Every row gives one point. The window is the flat piece filled in between its corners: a triangle in 3 columns, a solid with four corners in 4, and so on. A path goes straight from each point to the next, and from the last back to the first. After which points does the path pass through the window?
(in the rows, 128 means zero)

Window:
[[ 52 128 156]
 [153 153 149]
 [150 101 141]]
Path:
(1): [ 83 107 168]
(2): [125 112 175]
(3): [110 112 124]
(4): [ 75 117 111]
(5): [ 82 114 174]
(6): [112 112 192]
(7): [106 116 114]
(8): [ 78 117 124]
Through the window after points: 2, 6

Window (4 x 4):
[[ 91 180 168 106]
 [ 72 129 100 119]
 [175 103 116 125]
 [138 137  94 112]]
Path:
(1): [159 117 125  87]
(2): [155 144 121 159]
(3): [157 133 109 168]
(4): [152 106 113  80]
(5): [ 89 151 165  62]
(6): [100 192 155 149]
(7): [127 120  70 139]
(8): [109  81  74  76]
(9): [160 113 105  68]
(10): [146 128 107 142]
(11): [139 146 102 155]
(12): [140 116 110  76]
Through the window after points: 3, 5, 9, 11

Window:
[[117 110 136 150 150 150]
 [ 82 162 157 145 190 146]
 [104 121 157  87 144 137]
 [105 102  53 151 113 143]
 [ 79 116 174  99 103 143]
 [178 151 175 140  74 143]]
Path:
(1): [ 85 123 167  98 111 181]
(2): [103 122  95 148 115 174]
(3): [102 104  98 164 112 106]
(4): [ 89 129 157 148 161  87]
(5): [107 162 146 137 169 201]
(6): [152 144 162 117  90 199]
(7): [149 138 159 138  96 119]
(8): [114 104 141 117 110  80]
(9): [128 117 130 100  99 198]
(10): [164 155 152 129  87 188]
(11): [154 138 173 136  92 122]
(12): [ 91 113 165 115 113  87]
Through the window after points: 4, 6, 10, 12

Window (8 x 8):
[[149 128  74 130 147 121  61 118]
 [133  90 105 138 199 119  63 122]
 [183 114  55 200 109 173 133 128]
 [ 93 141 177  81 132 197 145 152]
 [115 125  89 118 147 148 203 107]
 [ 80  75 176 114  88 127 112 138]
 [ 65 141 154 118 152 132 134 151]
 [148  96 155 148 117  82 123 119]]
Path:
(1): [111 114 113 159 147 146  83  67]
(2): [126 117 103 169 141 137 100  85]
(3): [154  91  91 120 152 120 131 185]
(4): [126  94 110 125 131 110 114 171]
(5): [111 118 124 142 143 117 106 109]
(6): [109 143 197 150 109 179 141  86]
(7): [ 96  79 123  93 141 103 146 181]
(8): [160  80 103  90 138 104 129 173]
(9): [103 105 146 178 111 168  93  81]
(10): [ 93 149 163 105 137 184 136 107]
(11): [109 121 155  97 130 172 138 165]
(12): [153 107  85 132 136 109 121 159]
Through the window after points: 10

Window:
[[106  65  39 149 156 150 142 182 195  82  68]
 [129 106 169 153  69  89 121 115 178 112 123]
 [ 45 218 138 125  94 118 118  92 179 111  92]
 [192 129  33 122 115 170 119 183 132  96 127]
 [145  88  56 119  80 131 164 134 147 143 104]
 [139 122  97 151 151 114 105  82 101  98 179]
 [113 211 147 127 135 105 172  89 190  79 140]
 [137 143 130  82 174  42 105 132 110 139 114]
 [161 149 105 206 107 182 158 126  95 155 172]
 [202 170  89  93 157 227 115 109  92 144 150]
 [155 159 136  63 147 144 188 155  45  88 162]]
Path:
(1): [156 114  81 163 127 158 151 118 145  76  91]
(2): [120 134 111 143 126 128 137 104 122 112 106]
(3): [120 136 108 120 129 122 134 118 160 122 163]
(4): [133 135 118 141 120 141 135 139 141 142 180]
(5): [168 158 114 173 101 134 159  84 103  90  70]
(6): [186 124 105 127 141 113 146 121  99 111  95]
(7): [153 128 103 109 147 118 123 143 115 125 164]
(8): [132 158 133 114 121 125 136 128 156 135 195]
(9): [153 166 113 125 121 124 141 105  91  81  86]
(10): [174 143  96 131 143  94 145 124 120  88  49]
(11): [134 134  95 111 124 139 133 156 153 120 133]
(12): [139 164 102 107 137 164 115 121 148 137 154]
(13): [154 171 110 109 137 158 128 108 100 118 109]
(14): [165 143 102 156 130 152 135 102 104 119 122]
(15): [150 147 110 125 115 169 132 147 135 145 168]
(16): [120 125  91 133 124 160 141 152 147 120 140]
Through the window after points: 4, 12, 14

Window (12 x 12):
[[110 185 164 148 133 159 147  97 109 164 133  85]
 [139 145 129 128 151 123 172 182  86 105 175 163]
 [125 132 125 183 110 196 148 102  66 105  77  94]
 [193 139 115 115 158 169 113 139 109 133  65 156]
 [140 126 129 206  43 127 109 160 117 174  85 161]
 [ 96  94 173 137 166 118 112  88  88  90 144 153]
 [ 97  92 101 185 181 162 122 120 106 146 144 151]
 [146  74 104 156 123 180 115 116 161  95  85 195]
 [118  64 175  89  56 145  91 106 140 171  81  78]
 [ 49 135  94 163 180 106 138  71 101 137 132  91]
 [ 94 177  59 156 197 148  40 116 141 136 118  90]
 [ 70  94 167 126 169 134 122 143 115  96  76 121]]
Path:
(1): [170  85 161 172 153 105 137 141 100 126 145  88]
(2): [ 79 164  97 101 128 172 144 153 106 121 134 199]
(3): [118 146 115 102 135 183 124 141  94 127 107 172]
(4): [157 117 131 151 152 130 132 139 112 126 116 129]
(5): [146 119 132 148 129  96 115 147 171 111 118  86]
(6): [102 116 140 126 128 162 108 121  85 169 117 174]
(7): [ 68 147 111 110 106 168 138 131  81 148  77 152]
(8): [165 117 142 171 141 159 102 124 122 114 104 109]
(9): [142  86 143 203 140 134 135 112 136 123 106  94]
(10): [112 117 117 138 127 163  97 113 119 141  95 146]
(11): [ 88 148 122 100 107 175  98 123  87 147  77 157]
(12): [173  91 141 145 136 146 119 119 134 132  93 103]
(13): [122 114 146 178 169 123 128  93 132 115 106  87]
(14): [ 77 143  86 126 156 150 110 128  95 141 119 144]
(15): [ 64 156 101 119 155 145 122 103  79 156 150 162]
(16): [121  99 135 186 170 117 102 100 138  95  95  76]
Through the window after points: 1, 3, 11, 13, 15
